Each wall is flat, endless, passes through zero and stands at right angles to its row. A trip goes straight from one point to another. Which walls does it cross, in order?
(in the rows, 128 means zero)

Walls:
(1): [194 160]
(2): [123 154]
(3): [100 124]
(4): [132 118]
Trips:
[152 118] to [153  65] -> 1
[ 94 134] to [ 94 125] -> none
[69 93] to [170 106] -> 3, 1
[ 65 179] to [22 59] -> 2, 4

Walls:
(1): [179 182 118  88 116 102]
(2): [ 60  98 125 135 194 122]
(3): [108 138 143  61 167  72]
(4): [ 75 129 155 162 186 143]
Trips:
[113 146 196 112 134  93] to [ 98 167 117 140 133 106] -> none
[160  68  73 146  91 111] to [149 140 134 141 112 159] -> 1
[ 62 127  64  97 132 150] to [ 66 158 122 182 185   7] -> none
[ 62 137 104 148 129 179] to [112 220 156 166 160  51] -> 3, 1

Walls:
(1): [121 190 108 121 199 137 174  69 137 116 113]
(2): [127 141  96  88  83  83 169 107 188 104  75]
(3): [123 175 107  43 102 125 135  98 129  90  98]
(4): [ 56 122 189 117 168 103 163 207 143 177 167]
(5): [ 93  80 150 193 121 165 120  39 218 117 106]
(6): [191  78 122 176 143 164  84 190 114 231 178]
(7): [ 87 111 187 158 105 128 153 159  86 119 131]
Trips:
[188 173 148 110 137 163 148 111 120 176 168] to [ 96 151  60 187 147 121 140  89 211 149  84] -> 3, 5, 2, 6
[164 145  81 160  83 155 156 143 190 114 127] to [ 27 129 130  70  98 124 192 122 115  86 225] -> 6, 1, 4, 7, 5
[107  86 161  97 134 109  50 122 163 164 106] to [167  67 133 111 107 155 122 136 190 116  65] -> 2, 4, 3

Walls:
(1): [149 140 151  72 178  89  67 119 110 100  99 140 134 174 133  79  82 154
 111 173]
(2): [104  38 155  65 129 111 104 139 188 127 123  81  56 117  96 164 136 133
 135 214]
(3): [108 135 191 181 126 134  90 103 112 134 177 126 162 150 149  92 145 182
 226  97]
(4): [126 130  43 181 155 145  67 124  85 139 143 149 153 108 167 128 201 197
  73 145]
(5): [ 97 113 108 123 103 113 170 149 124 187 122  60 121 121 165 106 163  96
 160 116]
(6): [113 124 131 186 129 145 100 184 129  85 155 140  89  88 181 148  68 129
 128 164]
(7): [ 86 132  91 216 132 136  84  94 118  98 120 157  95  94 158 148  44 144
 163  90]
(8): [127 149  51  86 131  55 112 166 157  92 138 161 127  91 135 107 125 161
 105 181]
Trips:
[133 186 198 199 180 124 187 126 162 125 128 129 152 118 133  92 149 130
 160  38] to [106 123  70 137 156 130 161  84  71 106 124 139  75 123 153 146 123 135
 129 120] -> 4, 6, 3, 8
[176 161 103 143 139  89 182 167  96  31 164 170 133 181 158 128 125 138
 125 133] to [ 85 122  88 178 146 147 100 178 129 136  67 143  46  52 157  77 161 110
 117 144] -> 7, 1, 5, 2
[ 91 111  94 133  48 104 114 148  84  71 115 164 128 179 110 158 202 100
 148 143] to [ 80  76 150  79 116 142  75 228  76 142 135  74  83 118 136  96 120 115
 210 132] -> 3, 6, 4, 8, 1
[ 91 183  75  78  61 131 155  87 142 136 115  84 153 120  35  59 136 133
 130 102] to [137 102 158  95 117 166  93  95 144 128  76 196 166 163 159 196 111  99
  92  94] -> 8, 5, 1, 7
[ 99 147 135 130 146  63 128 100  23 127  59 138 117 107 148 148 109 195
 146 165] to [149 136 167 114  95 249 147 122 132 161 168 112 126 170 119 125 133 139
 202 123] -> 8, 6, 5, 4, 1, 7
